Every row gives one point. To make a cloud, some directions were put in groups of two or more. Within a group, all points are equally far from the middle, so they leave a hole (a ring in 2 directions, a hollow ball in 3). The other directions are filled evenly. Then the cloud was stretched, turned, moved and blurred a little. Count the holes, and give their numbers of directions, smallest first.
(in the rows, 128 means zero)

Cloud (20 x 3):
[[125 179 133]
 [166 154 158]
 [190 160 126]
 [115 174 179]
 [112 105 114]
 [146 163 167]
 [163 141 168]
 [138 174 125]
 [167 157 157]
 [152 100 156]
 [155  92 141]
 [121 140  90]
 [104 144  98]
 [114 136 195]
 [102 136  99]
 [149 105 163]
 [122 179 134]
 [183 111 156]
 [ 84 114 131]
 [184 154 144]]
Holes: 1 (2)

Cloud (28 x 4):
[[103 170 146  73]
 [ 96 164 145  94]
 [175 151 132 133]
 [ 90 121 141 147]
 [ 92  87  99 102]
 [142 170  74 143]
 [136 172 109  60]
 [113 171 132 154]
 [141 158  90  76]
 [140 120 157 145]
 [130  84 113 174]
 [128  86  63 105]
 [130 190 111 128]
 [146 122 159 140]
 [125 140 132 179]
 [ 94 166 105 148]
 [110 115 159 137]
 [ 82 129 107 106]
 [ 70 101  98 140]
 [111  77 126 155]
 [109 155 141 160]
 [ 96 151 144  75]
 [186 121 147  73]
 [139  83 119 155]
 [148 165  90 170]
 [175 120 127 123]
 [171 128 166 114]
 [149 108 172 108]]
Holes: 1 (3)

Cloud (27 x 4):
[[106  96  66 150]
 [179  83 112  83]
 [125 110 120 137]
 [131  85 126 138]
 [ 86 144 103 128]
 [179 153 121 163]
 [ 84 135 114 135]
 [169 171 141 109]
 [166 140 135 136]
 [ 88  95 134 116]
 [195 164 114 154]
 [188 151 100 114]
 [189 150 107  86]
 [ 72 129 126 117]
 [185 109 101  82]
 [131 107  93  86]
 [ 83 195 129 134]
 [151 138 154 142]
 [198 152  98  96]
 [116 122  79 128]
 [172 115 132 103]
 [166 141 118 153]
 [151 130 101 145]
 [162 106  68 146]
 [ 99 124  86 122]
 [109 157 117 159]
 [ 95 134 139 175]]
Holes: 0

Cloud (57 x 6):
[[128  67 146 134 109 112]
 [ 92 112 123 146 140 166]
 [155 124  61 124 184 154]
 [ 97  76  80  87 104 114]
 [128 143  77 102 151 116]
 [175 107  99 184 145 138]
 [117 143 144 182 132 112]
 [138  75 115 138  56 124]
 [ 87 125 127  76 102  95]
 [ 97 174 126 131 100  98]
 [123 133  96 142 131  62]
 [134  74  88 169  95 146]
 [164  91  87 172 166  89]
 [156  97  85 153 105  92]
 [167 121  52 119 141 111]
 [133 173 141 111 111 125]
 [182  80 117 168 124  85]
 [ 59 131 103 133  93 135]
 [ 80 105  73 154 142 112]
 [107  74  72 147 146 101]
 [146 103 103 109 167 129]
 [130 103 107 167 152 109]
 [152  66 152 143  96 103]
 [110  85 107 150 147  96]
 [128  79  80 159 101 131]
 [104  95 122  98 119 187]
 [124  85 111 122 127 184]
 [109 160 116 119 126 178]
 [162 111 114 180 102  92]
 [143  98  47 113 127 123]
 [108 131 116 101  84 130]
 [ 94 150 140 110 118 175]
 [132 124 126  77 137 106]
 [ 89 108 147 150 125 102]
 [ 95 118 145 129 141 139]
 [133  86 113  85  87  85]
 [ 91 147 133 185 125 112]
 [149 110 122 177 107  92]
 [170 110  90 180 132  73]
 [113 133 111 175 172 102]
 [163  71 121 146 140  90]
 [ 83  90 115 133 140 167]
 [104  85 123 129 142 141]
 [177  87  67 186 163 109]
 [126 138  85 103 174 134]
 [ 98  90 100 115  72 136]
 [152 135 103  98 180  95]
 [106 151 128 118 115 187]
 [120  83  68  92 117 110]
 [163  72 123 156  94  86]
 [ 89 157 114 137  94 116]
 [155 105 132 167 137  93]
 [125 151  75 115 143 109]
 [121 151 148 128 152 122]
 [113 134 135 112  77  95]
 [135 124  79  98 158 145]
 [146 117 140 124  58  90]]
Holes: 1 (2)

Cloud (76 x 8):
[[ 72 120 162 155 108  75 132 114]
 [125  74 186 135 117 110 101 133]
 [109  91 116 166 143 146 159 124]
 [ 90 144 134 190 127 117 132 164]
 [ 82 120 159 187 168 149  79 121]
 [ 88 204 176 168 151 131 131 123]
 [ 70 137 162 146  96  90 137 115]
 [101  95 110  89 112 110 104 114]
 [140 122 120 144 146  92  80 156]
 [125 154 110  78 110 118 136 119]
 [149 137  92 123 120 190 124 125]
 [166 149 173 156 138 161 149 162]
 [ 76 140 119 118 157 170  95 106]
 [147 171 189 142 156 152 161 152]
 [146 108 101 166 101 103 114 113]
 [115 150  88 109 107 151 133 138]
 [113 154 167  87 193 157 116 149]
 [ 79 142 174 144 142 130  75  89]
 [147 130  89 109 179 175  89 119]
 [154  89 137 159 168 115  99 165]
 [113 154 134 136 198 142 166 123]
 [127 124 169  78 155 153 101 114]
 [149 170 150  94 122 115 178 104]
 [130 165 151  83 163  84 140  98]
 [112 122 119 144 114 175 101 177]
 [ 88 203 186 114 152 126 119 167]
 [170 160 185 142 165 121 161 116]
 [ 58 166 143 146 135 109  61 136]
 [ 69 149 146 140 199 127  66 155]
 [149 156 161  81 143 148 152 103]
 [140 120 135 186 173 138  95 169]
 [131 141 176 178 147 164 145 151]
 [198 126 171 133 153 128 134 130]
 [108 183 167  98 157 126 108  88]
 [123 105 119 191 169 148  88 114]
 [ 72  99 152 119 162 140 123 111]
 [149  98  68 140 124 171 116 146]
 [121  95 114 186 132 135 105  83]
 [136 157 154 119 182 172 153 161]
 [ 69 135 158 113 195 132 123 123]
 [ 87 126 122 115 118 115 167 108]
 [103 206 136 140 155 101 108 134]
 [165  79 125  89 152 149 126 146]
 [112 126 152 167  84 144 105 139]
 [179 142 160 156 119 158 133 155]
 [ 97 155 117 109 146 169  67 158]
 [125  85 127 160 136 169  88 177]
 [101 200 131 105 147 134 120 167]
 [100  82 119  90 124 107  97 123]
 [142 137 110  96 170 127 175 119]
 [119 136 107  91 195 133 116 100]
 [152 104  78  96 170 151 106 107]
 [ 78 119 155 120 194 148  65 134]
 [154 130 163  73 172 115  92 145]
 [180 131 134 135 128  89 152  99]
 [131  83 125 113 100  97  87 131]
 [144  88 119 118 111 153 152  90]
 [107 170 160  90 173 110  78 170]
 [169  92 141 168 155 171 120 148]
 [ 92 147 154  97 127  88  83  95]
 [122 139 127 164 142  84  88 147]
 [ 67  99 102 131 117 128 110 109]
 [108 100 177 106 114 130 107 100]
 [141 100  92 122 138 152 171 124]
 [ 64 192 119 133 167 133  99 133]
 [101 123 102  95 156 157 113 163]
 [117 152  85  91 163 135 140 130]
 [119 122 175  76 139 127  96 107]
 [116 147 191 149 109  93 167 128]
 [145  65 123 134 166 113  93 100]
 [ 89 133 139 139 101 142 146  89]
 [ 91 119 179  90 166  86  81 124]
 [140 185 194 145 184 118 123 154]
 [106 151 165 186 197 138 108 140]
 [116 116  99 121 142 193 106 146]
 [142 125 117 189 128 149  84 150]]
Holes: 2 (4, 4)

Cloud (86 x 8):
[[122 106  98 124 147 152  79 106]
 [120 129 149 177 152 147 100 165]
 [138 185 129  58  88  93 139  99]
 [104 103  97 173 151 148 159 150]
 [152 132  58 133 157 128 122 118]
 [104 149 143 112 171 137 105 155]
 [ 67 160 131  74 159 115 169 128]
 [107 174 105 100 109 147 125 152]
 [100 153 116 100 149 125 115  82]
 [ 79 105 116 128 127 107 142 134]
 [106 158  89 126 209 112 162 113]
 [122 129 128 105  81 137 114 174]
 [102 145 138 104 119  91 124 165]
 [133 165 129 138 204 110 138 122]
 [ 76 109  86 151 121 154 118 183]
 [ 90  88 148 168 156 177  99 133]
 [174 153 163 112 140 121 165  84]
 [160 144  97 136 113 122  84 111]
 [120 168 128  76 200 144 175 138]
 [130  88 101 158 170 163  95 107]
 [ 82 126 121 110 150 176 106 144]
 [ 53  81  86 129 161 168 141 165]
 [136 118  42 105 147 127 125 144]
 [127 136 134  81 159 120 191  82]
 [162 125 169 134 100 143 109 159]
 [100 135  80  99 115 146 161  91]
 [174 132 170 128 122 140 126 160]
 [109 185 145  94 112 125 146 153]
 [ 93 117 165  74 111 111 161 103]
 [ 82 105  97 171 117 164  99 173]
 [161 110 139 163 136 154 125 151]
 [ 87 122  49  92 125 125 103 161]
 [128 167  89  73  86 118 119 132]
 [ 91 138 150 130 106 139 173 122]
 [ 98 171  99 117 127  90 160 133]
 [136 172 121  88 119  75 104 135]
 [ 94 176 103 109 119 133 145 170]
 [116 106  59 110  91 136 132 140]
 [111  96 111 168 189 161 137 164]
 [127 132 158 185 151 136 110 144]
 [150 117 116 151 154 153 125 173]
 [128 170  98 119 205 133 106 122]
 [161 135 146 180 129 140 119 105]
 [ 89  87  99 149 123 142  94 109]
 [ 79  94 119 134 121 180 120 102]
 [106  94  86 147  93 150  86 154]
 [134  89 143 137 174 145 123 158]
 [131 133 136  83 184  93 163 142]
 [ 95 107 107  76 180 135 158 172]
 [112 105 114 122 183 145 166  85]
 [127 119 150 117 195 137 139 155]
 [ 98 181 118 128 126  97 137 141]
 [ 73 135 119 109 191 122 185 120]
 [144  91 160 123 165 125 128 145]
 [174 142 110 121 134 152 129  95]
 [113 122 112 103  81 154 121 158]
 [ 74 130  67  75 179 136 148 163]
 [106 126 121 102  88 145 138 171]
 [140 100 167 110 136 117 112  95]
 [ 97 114 159 145 124 165 130  87]
 [168 136 176 134 137 136 162 123]
 [ 65 156  66  82 173 125 153 109]
 [ 80  74  86 112 121 125 130 116]
 [125 135 126 153 143 139 183 124]
 [ 96 163  97  81 190 122 186  90]
 [101  79  71 151 163 162 132 167]
 [ 93 169 101 110 169 124 100 130]
 [ 85 195 129  78 140 125 165 121]
 [119 156  80  81 202 109 154 113]
 [ 76 156  65  80 188 115 156 147]
 [ 95 110 110 138 101 150 150 164]
 [172 156 106 124 131 156 105 122]
 [126 136 146  85 194 107 168 134]
 [104 186  99 118 155 105 181 146]
 [152 173 184  96  91  91 140 119]
 [110 168  59 130 191 136 145 170]
 [149 132 110  92 168 154 115  93]
 [133 198 158  77 102  95 144 131]
 [133 110 126 119  61 113 119 117]
 [ 95 150 127  77 153 130 108 148]
 [149 139 155 157 155 158 161 142]
 [ 81 118  85 151 177 150 152 182]
 [ 98 117 179  87 109 143 142 140]
 [ 98 194  77 102 127 112 145 148]
 [ 91 138 116  61 159  99 183 100]
 [ 71  83 139 125 126 172 125 132]]
Holes: 3 (2, 2, 3)

Cloud (91 x 9):
[[123 123  94 124  67 139 113  68 131]
 [102 110 109  71 179 124 116 129 111]
 [140 170 128  70 103  98 115 119 148]
 [131 111  98 138 109  89 141 134 172]
 [135 130 140 121 145 159 116 107 168]
 [116 106 151  87 154 123 175 178 156]
 [ 68  86 105 107 111 117  68 125 135]
 [145 112 121 145 138 163  61 122 145]
 [149 124 101  91  87 148  67  73 168]
 [107 173 157 136 142 104 120 130 146]
 [124  98  99 103 181 113 164 194  94]
 [121 108 138 148 154 120 120 140 189]
 [157  94 159 135  81 135  86 111 143]
 [169 100  82 148 125 133 111  99 141]
 [114 178 108  87 119 101 127  88 172]
 [160 153 133 106  56 137  61  36 177]
 [106 111 128 121 174  93  79 108 166]
 [140  90 100 145 147 106 126 150  93]
 [151 155 134  82 174 101 173 126 137]
 [133 158 147 142 128 139 101  78 163]
 [150 151 145  78 146 169 125 116 161]
 [149 133 131 129 163 102 134 199 166]
 [ 77 111  99  90  79 142  98 109 140]
 [125 141  91 132  92 157 125  79 168]
 [118 115 140  40 178 145 161 116 125]
 [145  85 157 111 182 128 128 135 126]
 [106 145 162 113 145  96 182  76 159]
 [124 152  99  82 114 114 167 107 123]
 [115 160 140 137  88 110 115  25 126]
 [139 136 125 102 183 121 120 136 120]
 [112 109  79 103 131  91  51  78 143]
 [ 73 129 116  67 107 126 111  87 173]
 [103 152 197  80 144 113 135 107 163]
 [182 164 125 135 134 135 159 111 143]
 [140 132  81 103  91 117 104  69 170]
 [149 150 141  97 143  98 117  98 141]
 [101  83 130 125 166 130 147 132 206]
 [ 77 153 172  99 189 110 138 103 140]
 [137 132  67 138 105 126  26 115 149]
 [176 173 111 118  75 148 119  41 142]
 [ 93 122 178  92 190 117 130 178 157]
 [140 106 112  87 132 111 151 157 107]
 [101 155 106 106  79 116  88 139 153]
 [137 107 102 100 169  80 115 131 158]
 [171 124 179 115 118 160 131 111 162]
 [171 142  90  83  86 133 161 124 174]
 [148 107 124  85 139 174 117 103 128]
 [141 119 105 138  96 179 119 150 171]
 [137  99 122  83 107 128 164 142 132]
 [114 123 142 167  38 148  73  81 157]
 [162 111 106  93 141 118 127 141 142]
 [139 136 101 106 156 151 151 151 164]
 [139 103 127 172  88  97  99 110 136]
 [144  58  79 119 114 143 149  95 144]
 [ 90 159 179  97 168 149 193 149 160]
 [134 123 135 160 112 111  87 113 118]
 [157 166 114 132 119 148 173  76 123]
 [101 115 164 111 135 101  94 107 167]
 [128 132 107  67 139 151 195 157 130]
 [138  62 125 103 194  95 183 202 148]
 [ 91 131 100 142 100 102 108 100 125]
 [101 119 113 101 137  97  62  65 154]
 [131 130  89 101  90 130  20  70 150]
 [139 182  84 124 154 108  99 129 173]
 [149 122  89  77 197 113 170 125 143]
 [145 155 122 152 144 126 123 132 195]
 [ 77 136 167 137 159  85 118  93 180]
 [156 135 177 102 182 125 121 165 146]
 [118 158 126 121  94 108 138  83 173]
 [ 94 135 149 108 100 104 153  77 162]
 [150 156 116 101 108  82 124 143 105]
 [201  84  84 170 126 121  89 131 172]
 [108  85 129 126  87 118 107  61 168]
 [131  72 106 157 136 151  89 131 163]
 [115 100 107 121  99 113  95 133 163]
 [164  75 103 150 128 131 109 119 131]
 [ 95 129 111  92  93 165  62  78 136]
 [125 134 159 149 118 114 150 133 138]
 [110 110 164 125 161 159 136  86 136]
 [154 128 131 169  80  80  96 106 160]
 [112 145 179 111 154  93 151 135 125]
 [133  93 134 120 163 136 169 123 204]
 [128 108 137 136 120 104 164  74 172]
 [119 101  79 123 139 103 147 132 118]
 [132 154 144 180  86 121  92 121 143]
 [112 119 130 122 108 135 146 147 125]
 [135 150 141 108 148  92 123  74 168]
 [140 152 144 108 119 179 129 118 100]
 [116  97 144  98 213 127  86 135  84]
 [166  87 143 135 151 115  92 145 125]
 [164 148 106  89 135 134 101 146 110]]
Holes: 0

Cloud (90 x 9):
[[100  90  96 112 119 148 160  82 109]
 [112 130  76  94 132 103 164 124 124]
 [187 145 139 112 161  69 188 134 137]
 [104 126 125 100 167  66 144 137 128]
 [118 107 150 100  65 105 143 151 153]
 [173  94 127 130  98 114 165 171 158]
 [156 170 144 201 127  87 153 154  88]
 [157 173 161 171 113  50 159 175 116]
 [ 96 133 157 162 129 111 130 115 156]
 [183 149 135 172  92 155 187 140 134]
 [167 132 117 145 101 135 166 144  90]
 [154 161 164 175  54 101 152 129  90]
 [190 121 104  86  91  89 158  82 104]
 [150 164 148 114 156 112 123 150 116]
 [167 131  84  45 103 104 163  84 165]
 [127 121 150 125 136 113 163  75  63]
 [134  61  96 129 151 106 142 117 163]
 [ 62 105 153 129 157 152 144 136 140]
 [121 113 166 178 139 158 117 134 140]
 [ 67 148 114 176 154 127 111 135 132]
 [ 54 141 169 144 157 133 139 122 121]
 [163 171 163 167  91 112 141 138 168]
 [131 130 110  94 102 150 146 114 165]
 [184 162 156 162  65 122 139 118 146]
 [ 79 109 160 139  98 166 127 108 112]
 [ 86 110 135  87  87 167 163  85 163]
 [114 104 139 141  91 185 119 103 157]
 [ 95  68 118 168 129 159 166 147 189]
 [ 93  99 116 153 159  69 155 167 180]
 [117 145 160 140 118 158 143 181 147]
 [134  90 105 147 136 119 172 188 172]
 [147 123 149 179  71 151 159 153 110]
 [ 47 107 123 161 152 167 149  95 121]
 [166 133 173 168  75  76 138 135 123]
 [149 141 149 170  55 160 141  84 101]
 [105  86  97 140 113  85 151 100 146]
 [ 96 100 168 121 112 109  92  98 151]
 [ 81 135 159 137  86 155 132 141 139]
 [144  97  87 136  72  81 134 117 133]
 [125  97  74 127 148 140 188  88 140]
 [104 122 139 137 158 125 155 146 193]
 [131 180 146 148 131 139 126  98 111]
 [194 123 105 155 110  83 138 147 133]
 [142 137 136 159 120 119 130 146 108]
 [100 146 189 146 156 145 134 155 103]
 [128 155 131 149 118 150 133  88  66]
 [ 43 114 151 195 133 138 140 144 112]
 [104 127 158 130 110 127 169 155 125]
 [126 144 169 147  51 155 191 101 148]
 [ 83 125 161 147  96 168 135 153 112]
 [124 146 139 152 159 131 167 133 173]
 [102  86 145 167 136 128 153 192 118]
 [102 173 190 160  98 162 152 117  76]
 [128 118 143 119 102  97 165 104 133]
 [141 129  80  82  86 111 139  96 171]
 [112 129  92 144 122 128 109 119 164]
 [180 133 142 121 109  93 171 140  78]
 [121 170 153 126 149 121 138  91 121]
 [115 122 152 114 100 107 101  62  93]
 [142 148 195  95  82 102 130  79 126]
 [ 75 138 154 147 152 122 111 145 185]
 [128 164 184 122  98  82 155  74 119]
 [ 22 147 122 153 175 146 136  95  94]
 [174 118 145 144 110 103 128 125 136]
 [145 110 133 205 108 123 159 155 156]
 [104 139 174 148  97 101 120 130 153]
 [128  85 107 155  77 107 171 110 130]
 [143  93  89 131 127  57 120 145 134]
 [115 141 126 130 128 125 136  68  76]
 [119 137 178 162 120 140 176 126 128]
 [139 135 133 182 151 125 146 134  92]
 [100 132 126  80 108 110 134  49 176]
 [119 109 124 150 143 107 113  94 146]
 [120 187 164 118 125 106 124 129 101]
 [171 152 104 153 158  72 186 111 122]
 [164 206 134 113 101 114 124  78 123]
 [134 149 118 160 140 117 134 124  90]
 [ 50  96 142 136  91 173 164 104 154]
 [ 85 126 131 174 118 175 129  86 127]
 [119 174 134 121 156  92 132 154  84]
 [ 98 144 181 152  63 167 144  69 140]
 [156 115 131 168  66 120 188 129 112]
 [145 145 118 148 128  51 163 117 125]
 [212 126 167 157  87  86 134 151 150]
 [152  95 168 186 125 117 154 128 124]
 [122  78 134 149  98 109 188 128 113]
 [108 118 111 102 144 126 129 121 151]
 [144 154 168 191 132  99 143 162 151]
 [125 129 155 120  82  73 162 106 153]
 [109 138 103 126 121  84 163  92 120]]
Holes: 0
